Each row of a before or after table is a point. The points were changed in one or more steps. Then noise was added and the rows were shuffled. The steps act on how far a point lies along the listed directions, d1 being the first. Write out the steps. A step turns or swaps two directions, mirrors them in a line or flattens them onto one, adds a multiple of one to another, or multiplies one. Angles are multiples of 10 degrees, from the lower direction toward the higher: turns from -170 to 170, lines from 10 to 170 but not 90. Use the fewest steps. Two steps may share a direction if one is a turn and the other turns, adds or multiplies; they go together, in the order done. Otherwise the lowest direction goes first.
In the rows, zero is written as 128.

Directions:
(1): [ 99 134  93]
(2): [ 93 129 157]
(3): [133 173 132]
Before (9 x 3):
[[116  90 130]
 [131 124 109]
 [133 164 168]
 [128  87 101]
 [168  86 137]
 [159  98 110]
 [119 183 129]
 [172 110 116]
 [118 168 161]]
After (9 x 3):
[[134 123 114]
 [135  88 102]
 [122 163 160]
 [123 164 161]
 [133 104 101]
 [138 113  98]
 [126  93 125]
 [117  91 134]
 [130 182 131]]
Steps: flatten d1 and d2 onto the line at 120 degrees

Directions:
(1): [ 91 141 125  78 121 157 123 153]
(2): [135 156  83 139  85 137 104 116]
(3): [ 90  92 108 125 113  82 119 129]
Before:
[[137 139 116 153 104 130 119 127]
 [155 111 197  94 204 132 168 157]
 [ 96 116 113  98 123 121 131 138]
 [192 146 130 202 115 105 132  81]
 [108 153  85 118  96 155 108 132]
 [102 115 115 112 153 120 130 138]
 [109 143  98 118  97 109  99 112]
 [137  84 152 139 164  84 153 126]
 [127 129  84 156  93 104 100 122]
 [101 141  95 116  86 117 104 137]
 [155 140 113 159 105 139 125 108]
 [117 160 105 119  90 138 106 113]
 [127 176 110 106 108 161 104 141]]
After (13 x 8):
[[155 156 120 130 129 157 135 120]
 [156 127 161 156 148 113 138 101]
 [178 145 144 168 132 125 131 115]
 [152 125 175 140 173 121 142 133]
 [121  90 133 150 128  97 138 118]
 [163 124 153 166 162 133 148 115]
 [164 144 139 158 135 113 121  96]
 [ 82 144 114  33 121 156 120 180]
 [159 118 116 182 123  97 118 112]
 [136 151 105 124 142 155 123 129]
 [104 140  74  98  87 129 109 135]
 [130 111 138 156 125 106 132 131]
 [ 86  80 116 145 104  42 124 112]]
Steps: turn d1 and d3 by -110 degrees; turn d1 and d2 by 110 degrees

Directions:
(1): [113 111 114 105  96 147 124 187 166 124 107 147]
(2): [172 106 112 115 137  80 113 154 129  93 158 120]
(3): [131 135  81 105 126 171 115 141  77 130 144 107]
(4): [ 90 113 163 124 132 148 144 140 136 105 188 106]
(5): [171 149 160 109 136 135 152 159 130 180 142 121]
(6): [135  66 136 106  98 123 151 105 116 145 109  94]
Before:
[[163 169 136 142 155  87 133 137 132 162 125 148]
 [121 146 135 154 135 126 120  91 126 103  83 137]
 [ 84 160 117 158 131 179 127  90 128 151  77 170]
 [125 132 149 141 147 112 114 123 146 102 140 156]
 [124 119  95 111 113 137  77 163 138 107 100 154]
 [129  53 126 121 105 122 142  72 108 152  86  93]
 [116 145 127 153 125 104 112 135 135 114 126 158]
 [102 155 175 136 150 131 136 120 132 131 173 145]
 [128 153  61 140 131 149  98 125  79 117 123 136]
 [118 159 121 135 149 130 118 106 122  91 156 128]
 [107 130 129 151 123 126 116 130 146  88 151 161]
 [108 134 142 146 116 137 135  85 134 161  97 137]
 [127 181 130 145 121 103 119 116 129 130 100 145]]
After:
[[122  83 178 120 114 135 165  88 121 126 111  87]
 [145  72 130 136  90  87 147  82 135 158  55 124]
 [107  76 134 105 109 151 133 116 116 117 134 115]
 [163  53 143 102 108  83 112 129 140 118 107 112]
 [127 139 164 145 143 124 141  88 118 147 163 115]
 [104  71 137 122  89 116 140 117 115 122 131 110]
 [ 89 130 102 120 126 161 110 101  83 117 144 132]
 [ 88 117 157 135 102 104 144  96 132 111 128 107]
 [168 168 183 128 160 140 154 154 141 197 147 133]
 [142  78 162 147 143  94 158  35 100 135 132  98]
 [133  47 117 103  80 138 146 108 101 123 128 102]
 [115  87 117 102  90 150 145  86 117 133  88 103]
 [ 60 156 135 162 138 124 119 133 155  93 140 159]]
Steps: swap d1 and d2; turn d3 and d4 by -100 degrees; turn d5 and d6 by -110 degrees; multiply d6 by 2

Directions:
(1): [120 156 100 109 155 143 191  87 153 146 110 117 114 132 131 158 162 151
 151 104]
(2): [ 88 137 143 159 123  88 150  96 120 105 116 135 156 134 145 114 100  83
 180 110]
(3): [ 75 136 155 161 116 155 153 153  79 126 149 111  92 156 118 157 121 155
 132 145]
(4): [116 162 189 145 122 116 118  93 129 161 137 122 167 107 112 101 165 162
 107 132]
(5): [146 101 164 133 161 184 114 126 138 165 133 123 119 131 128 107 135 104
 192 146]
(6): [127 114  90 175  84 164 145 119 147 171 142  98 147 110 143 112  92 128
 111 109]
Before:
[[100 138 170 134 132  96 113 155  96 101 141 149 111 162 128 159 134 133
  138 151]
 [143 118  73 141 139 189 183 125 146 156 131 105 110 135 144 136 128 122
  179 111]
 [177  91  96 114 154 189 122 146 160 156 136 116  92 121 135 132 131 128
  136 146]
 [115 136  73 114 130 101 198 106 156 102 100 131 112 144 153 151 124 122
  146  83]
 [111 143 207 116 115 114 100 134 109 117 142 131 150 138 124 101 157 158
  127 126]
 [ 85 135 182 149 137  90 113 125  77  98 128 147 139 133 129 115 122  99
  158 137]
 [171  79 100 132 147 180 114 148 145 153 119 129 119 122 141 104 110 105
  114 115]
 [ 91 141 146 154 109 108 132 133  87 108 141 125 133 128 142 136 106 144
  112 145]]
After:
[[166  84 142  98 198 166 113 139 135 128 105 152 104 142 136 111 136  83
  174 129]
 [ 98 145 109 164 105 140 171 122 135 155 145 111 118 147 142 168 125 157
  122 116]
 [139 104  89 134  73  81 106 176 124  81 130 142 128 131 143 117  81 123
   59 114]
 [101 148 127 148 133 158 168  98 120 165 130 112 124 116 132 135 148 151
  135 112]
 [170  73 144 121 174 179 100 148 142 137 133 134  95 134 138 112 117  81
  200 161]
 [102 155 162 133 108 145 158  97 141 157 138 102 152 131 138 111 160 167
  140  96]
 [165  78 155 131 149 165  72 190 101 114 149 141 108 145 127  97 112  81
  184 168]
 [ 88 163 124 133 116 100 163 117  97 107 134 122 124 130 137 161 131 173
   95 133]]
Steps: turn d1 and d6 by 160 degrees; flatten d2 and d4 onto the line at 80 degrees; multiply d5 by 2
